Each row of a before or after table is a point. The points were changed in one or more steps. Then noise was added and the rows were shuffled. The steps act on how far a point lies along the listed directions, d1 being the first. Name the steps. A step turns or swaps two directions, mirrors them in a line or flattens them onto one, adds a multiple of one to another, or multiplies one. Angles are multiples of 10 degrees, from the lower direction toward the higher: turns from -170 to 170, lines from 10 to 170 but not 90. Use the fewest steps. Two steps may share a direction if one is a turn and the other turns, adds or multiplies; they go together, in the order done. Otherwise the lowest direction goes first.
(in the rows, 128 means zero)

Directions:
(1): [ 94 180]
(2): [180 162]
Before (12 x 2):
[[196 111]
 [166 220]
 [182 162]
 [147 117]
 [231 144]
 [134 136]
 [129  99]
 [158 183]
 [131 178]
 [192  95]
 [111 129]
 [178 102]]
After (12 x 2):
[[180 139]
 [ 79 181]
 [135 110]
 [137 135]
 [ 91 185]
 [102 117]
 [148 191]
 [ 88 166]
 [207 192]
 [117 234]
 [170 177]
 [110 149]]
Steps: mirror d1 and d2 in the line at 70 degrees

Directions:
(1): [ 53 132 113]
(2): [113 108 200]
(3): [128  55 108]
Before (13 x 3):
[[ 89  74 163]
 [230 100 191]
 [ 82 159 184]
 [131  74 144]
 [144  76 154]
 [135 116 133]
 [136  95  97]
 [128  47 162]
 [ 80 146 123]
 [118  66  98]
 [167  56 138]
 [113  98  66]
 [ 49 115 117]]
After (13 x 3):
[[ 71 183 152]
 [ 94 179 189]
 [129 198 138]
 [178 119 136]
 [201 150 159]
 [121 169 114]
 [ 91 157 167]
 [139 159 194]
 [  9 114 148]
 [117 134 134]
 [105 166 162]
 [155 187  97]
 [159  75 176]]
Steps: turn d1 and d3 by -170 degrees

Directions:
(1): [ 77 143 128 180  51 128]
(2): [ 60 155 173  81 147  87]
(3): [111  92  67  61  87 124]
Before (11 x 6):
[[117 129 126  72 127 138]
 [101 136 119 192 138 132]
 [183 125 178 131 236 105]
 [139 127 168 160 164 128]
 [180 129 144 218 130 152]
 [ 64 142 153 116  99 103]
 [142 168 194 188 171 142]
 [226  75  52 131 141 157]
 [144 139 121 111 147 135]
 [132 138 178  71 206 109]
 [158 114 109 103 140 129]]
After (11 x 6):
[[ 66 163 186  91 157  99]
 [ 55 123 132  64 102  84]
 [156  70  44  26 141 116]
 [ 56 138 117 149 120 108]
 [102 126 164 103 159 104]
 [165 114 107  98 149 131]
 [143 139 122 105 155 134]
 [173 130 128 135 141 166]
 [181 136 180 110 232 131]
 [125 146 160 206 103 140]
 [148 119 177  54 247  82]]
Steps: multiply d1 by 1.3; mirror d2 and d3 in the line at 130 degrees

Directions:
(1): [146 101 113  92 113  75  29 139]
(2): [107  61  46  81 132 142 163 114]
(3): [192 117  71 210 155 140 109 114]
(4): [ 57  89 143 163 172 177  82 160]
Before (10 x 8):
[[147 142 140 202 121 132 111 108]
 [124 122 160 127 140 105  78 155]
 [150 100  63  78 123 111 181 103]
 [122 157 158 116 140 133 185 121]
 [176 114  77  46  93 129 235  80]
 [146 172 208 173 149 102  79 151]
 [209 140  40  90  99 109 223 124]
 [ 69 107 191 107 148 153 104 156]
 [ 56 140 196 198 173 180 103 185]
 [151 142 119  72  78 112 180 108]]
After (10 x 8):
[[150 122  98 106 128 112 157 115]
 [182 134 105 104 113 141 204  94]
 [139 149 135 143 153 144 184 115]
 [107 120 161 103 133 109 108 153]
 [145 148 128 104  93 129 181 114]
 [148 119 118 174 114 115  89 108]
 [ 86 126 149 190 168 172 121 166]
 [ 81 115 182 116 148 164 146 143]
 [132 139 170 139 146 107 104 143]
 [206 144  64 117 111 107 171 139]]
Steps: turn d1 and d3 by -40 degrees; multiply d2 by 0.4; multiply d4 by 0.7

Directions:
(1): [131  81 119  67 136 197  87  64 125 128  60]
(2): [ 65 204 113  86 141 142  79 185  76 144 106]
(3): [207 175  82 165  79  92  79 112 112 132  75]
(4): [156  93 208 151 149 117  97 142  78 218 120]
(5): [ 62 150 162 117  80  74  97  72 193 167 123]
(6): [143 178 162 119 191 106 197 124 157 130  43]
Before (13 x 11):
[[136 161 140 163 151  99 158 129 160 114 101]
 [158 137 170 129 112 154  43 158  69 172 109]
 [168 133 117 170  98  89 174 122 167 109 137]
 [121 125 154 134 142 131 174 154 189 134 111]
 [134 135 158 147 133  58 152 143 154 127 134]
 [140 118 148 154 146 126 166 128 147 141 110]
 [181  87 182 158 185 129 156 138  98 146  99]
 [ 83  91 126 121  75 135  57 111 114 149 148]
 [117 129  87 112  94 128  75 156  63 149 142]
 [ 83 123 137 151 143 124 188 134 159 116 190]
 [124 110 104 118 104 187  51 129  63 140 103]
 [211  69 204 138 179 144 168 164  54 172 111]
 [ 77 143 112 131 104 151  81 140 118 112 153]]
After (13 x 11):
[[120 125 130 185 133 113 175 169 123 126 215]
 [ 85 132  85  49 132 211  93  72 130  88  27]
 [ 89 144  65  43 123 158 107  98 122 104  60]
 [151 121 194 169 188  93 193 152 129 137 127]
 [149 108 166 173 124 121 142 186 150 163 151]
 [156 136 147 222  75  42 171 166 152 141 211]
 [ 86 140  91 100 118 184  81 109 131  87  98]
 [150 137 162 171 124  45 147 168 134 135 157]
 [135 127 163 190 127  97 112 148 123 161 153]
 [141 120 157 179 135 104 167 158 132 154 145]
 [101 147  74  94 108 148 118  93 151  76  70]
 [158 136 202 127 200 106 248 165 128 130 104]
 [118 184 140  56 154 181 107  94 152 103  10]]
Steps: add 1.5 times d2 to d1; flatten d3 and d5 onto the line at 40 degrees; swap d4 and d6

Directions:
(1): [131  55 167 128  63 122 137 161 138 126  58 166 110  62]
(2): [183 171 141 166 147 185  72 136 139 192  98 197 113 139]
(3): [153  99  60 126 119 176 150 125  92  70 174 185  61 126]
(4): [208  48 128 107 115  79 102 108 124 152 158 140 163 188]
(5): [153  80 146 143 249 129 149 123 110 106  73 105 104 124]
(6): [159 149  74 184 108  86 214 132  89 192 103 116 123 125]
Before (9 x 14):
[[126 121  95 145  64 107 113 124 123 117 175 138 148 147]
 [101 186  72 152  77  72 225 134 106 173 138  85 137 136]
 [209  73  64 144  32 100 175 151  79 169 159 205 103 155]
 [178   7  97 122  83  45 189 114  90  95 142 117 133 116]
 [167 107  84 160  83  78 159 122 102 155 127 132 166 171]
 [149 147 105 166 125 124 128 118 121 131 186 129 126 187]
 [130 191 158 106 111 169  72 132 192 150 169 124 138 150]
 [ 94  87 124 112 141 122 156 131 101  78 161  70 128 139]
 [187 116 104 151 153 133 153 124 115 165  73 166 105 113]]
After (9 x 14):
[[212  74  64 144  43 106 169 145  80 177 160 213  92 157]
 [141 132 103 156  65 121  95 129 120 137 160 157 143 154]
 [171 116  79 166  64  80 155 112  97 158 134 135 170 165]
 [173  92 103 144 164 118 175 121 109 132  74 136 106 119]
 [ 81 107 117 103  85 125 146 135 104  88 184  77 144 142]
 [154 151 106 169 130 122 124 123 117 127 177 133 121 189]
 [113 207  76 164  71  87 202 136 116 203 136 113 136 148]
 [153 183 162 122 160 185  73 132 190 159 145 136 131 151]
 [156  33  81 108   7  33 184 120 101 101 182 119 154 119]]
Steps: add -0.3 times d4 to d2; turn d2 and d5 by 40 degrees

Directions:
(1): [156 100 154 133 118  85  98 223  83  75 195  52 167 110 151 129 174  97]
(2): [121  77 137  63 219 128 122 119 193 155 116 132 161 112 135  61 162  42]
Before (10 x 18):
[[142 104 147 103 170 121 123 168 147 119 133  99 174  96 130  78 185  74]
 [ 88 136 100  88 175 169 147  23 197 174  66 196 101 156 121 113  81 119]
 [120 117 119 114 168 141 159  49 176 172  91 184 112 124 103 102 110 128]
 [116 126 148 126  61 108  97 174  68  99 140  92 125 131 127 146 125 157]
 [139 159 114 173  79 113 155 115  93 125 113 121 114 159 109 171  96 198]
 [125  79 129  77 210 160 134  86 174 129  85 146 118 103 125  90 142  69]
 [104 150 102 142  88 157 154  60 141 163  78 204  88 137  93 152  86 194]
 [101 187 124 158  84 160 169  79 123 162  90 193  82 139 109 154  61 198]
 [105 168  81 116 119 170 158  46 161 193  69 197  82 129  95 115  59 139]
 [100 177 103 185  37 154 175  18 139 165  79 176  59 153  97 192  99 201]]
After (10 x 18):
[[134 135 122 148 118 127 152  83 129 141 118 160 106 128 105 138 106 163]
 [104 109 143  92 107 120 103 145 113 128 116 116 130 127 124 113 129 124]
 [147 113 149 118 147 117 120 185 126 105 145  88 171  96 131  96 182  91]
 [ 99 184 123 153  93 163 170  72 130 167  85 198  84 139 109 147  63 191]
 [141 103 133 122 148 143 126 129 116  91 119 114 111 106 130 135 137 115]
 [105 153 101 147  82 154 152  64 134 160  81 201  88 138  94 157  87 198]
 [ 96 171 102 174  52 158 178   8 153 173  71 184  60 152  97 182 101 190]
 [129 145 111 146 120 123 158  89 130 148  92 140 119 156 106 145  99 171]
 [114 179  83 143  82 160 154  73 125 169  89 177  77 131  99 141  56 165]
 [106 160 103 136 106 152 139  67 134 134 100 163  92 161 125 159  75 166]]
Steps: flatten d1 and d2 onto the line at 30 degrees
